Each row of a before or after table is a point. One or more steps were done to the points. Then noise was added and the rows were shuffled. The steps act on columns, c1 being the first. What was done? A step turns or swaps two columns, mirrors them in a line or flattens them onto one, adds a multiple of one to another, or multiplies or shifts one. Angles are multiples of 10 degrees, from the lower column toward the higher: turns from -170 to 170, lines from 10 to 170 but not 90. Use the fewest steps. Two steps may share a column if one is a turn and the other turns, adds or multiplies; they go together, in the order done. Otherwise the lowest column goes first.
(in the rows, 128 means zero)

Before (8 x 2):
[[ 72  73]
 [147 142]
 [ 91 160]
 [112  93]
 [ 78  49]
 [ 52 156]
 [157  95]
 [145  79]]
After:
[[ 96  89]
 [160 156]
 [ 98  52]
 [166 112]
 [115 146]
 [206  79]
 [184  72]
 [179 143]]
Steps: turn c1 and c2 by 90 degrees

Before (8 x 8):
[[136 110 181 120 150 137 176  90]
 [ 99 104 164 124 129  94  71 161]
 [ 87 148 130 109 156  46 161 220]
 [  7 142 134 127 103 171 125  50]
 [ 98 183 130  79 135 148 127 182]
 [126 182 136 145 124 122 140 193]
 [103  96 119 127 106 186 105 143]
 [125 172 135  88  77 122 149 203]]
After, 8 rows:
[[142 109 190 131 152 137 174  79]
 [113 180 128 137 124 121 139 210]
 [116 104 130 100 130  94  69 171]
 [ 70 140 177  22 104 171 127  24]
 [124 148  47  82 157  48 161 247]
 [151 184 148  80 135 148 126 197]
 [160 171 130 103  78 121 150 225]
 [116  95 177 106 106 183 102 150]]
Steps: turn c1 and c4 by 60 degrees; add 1 times c6 to c3; multiply c8 by 1.3

Before, 9 rows:
[[ 89 131  85 168  94 131  85 112  97 172  89  89]
 [126 127 113 156 123  75 123 108 123 148 132 135]
 [119 106 144 125 112  81 135 136 161 122 141 111]
 [145 123 131 126 113 124 133 151  93 123 148 138]
 [146 149 164 104  81 149 136 117  65 127 127 138]
 [130 128 143 163 113  85 144 140 157 155 167 127]
 [126 148 119 111  81 164 144 113  93 105 131 149]
 [113 102 135 175  94  92 115 127 149 114 134 135]
 [105 144 158 124 127 138 154 131  71 135 128 125]]
After, 9 rows:
[[142 138 130 217 138 154 107 166 155 155 212 124]
 [165 162 144 107 170 111 104 115  64 127 138 140]
 [ 87 121  89 104 174 112 157 130 100 171   9  91]
 [121 166 127 117 166 102  96 101  92 105 145 149]
 [145 112 120 144 140 152 116 167 162 122 161 113]
 [113 126 126 158 133 127 132 186 126 146 125 135]
 [158 157 108 120 119 126 103 120  73 136 129 124]
 [130 127 147 156 143 152 119 124  93 122 182 137]
 [136 101 114 178 166 139 131 160 146 115 118 135]]
Steps: swap c1 and c3; turn c5 and c7 by 160 degrees; add -0.5 times c7 to c2; multiply c11 by 3; turn c4 and c11 by -30 degrees; turn c6 and c8 by -110 degrees

Before (11 x 20):
[[131 145 149 137 145 165 106 128 126 130 120 145  92 128 105 121 143 119
  138 123]
 [110 131 145 127 123 121 112 133 149 121 121 131 147 133 131 134 130 135
  114 125]
 [136 137  87 119 146 108 130 118 118 117 142 139 168 140 150 133 117 144
  145 147]
 [131 127 114 115 151 127 114 111 115 132 132 112 157 152 161 146 132 136
  140 153]
 [121 122 155 114 117 133 120 114 139 141 121 145 127 141 125 115 105 127
  112 133]
 [133 137 134 144 131 158 128 130 124 152 144 136  98 134 124 127 147 117
  122 106]
 [135 123 102 120 135 143 137 134 119 124 116 135 176 147 158 138 124 141
  143 150]
 [116 129 144 146 116 133 120 110 123 139 116 126 138 135 109 116 129 117
  130 125]
 [109 134 160 129 139 137 136 136 111 127 115 125  99 139 116 122 125 123
  120 113]
 [141 131 103 129 127 129 129 126 133 110 139 110 153 143 164 133 111 134
  155 156]
 [125 143 158 113 126 116 139 125 148 136 115 127 147 140 119 111 133 114
  111 145]]
After, 11 rows:
[[131 125 114 115 151 126 147 140 114 132 109 112 201 152 101 146 116 149
  132 113]
 [115 135 144 146 115 128 142 142 124 139 146 126 154 135 139 116 127 129
  129 139]
 [136 129  87 119 146 129 129 138 118 118 102 135 228 140 117 133 112 141
  117 106]
 [109 134 144 128 123 128 141 118 149 121 131 130 176 134 124 134 142 123
  130 122]
 [125 149 158 114 126 126 118 134 148 136 136 125 174 140 133 111 144 149
  134 135]
 [109 139 160 130 139 128 118 125 111 127 141 126  55 140 134 121 136 115
  125 139]
 [135 129 103 119 134 129 118 126 120 125 125 138 248 148  95 137 113 144
  124 108]
 [131 147 149 137 145 131 149 121 126 130 138 150  37 128 149 122 117 127
  143 138]
 [141 125 102 129 127 125 128 129 132 111 100 110 190 143 102 133 101 153
  111 112]
 [132 128 135 144 130 130 127 126 125 153 115 141  53 134 140 127 133 110
  146 145]
 [122 127 155 113 117 131 140 139 139 141 138 144 125 140 127 115 145 133
  105 128]]
Steps: turn c2 and c11 by 30 degrees; turn c11 and c15 by 150 degrees; flatten c6 and c12 onto the line at 80 degrees; turn c7 and c8 by 160 degrees; multiply c13 by 2.5; turn c17 and c19 by 90 degrees; turn c18 and c20 by -110 degrees
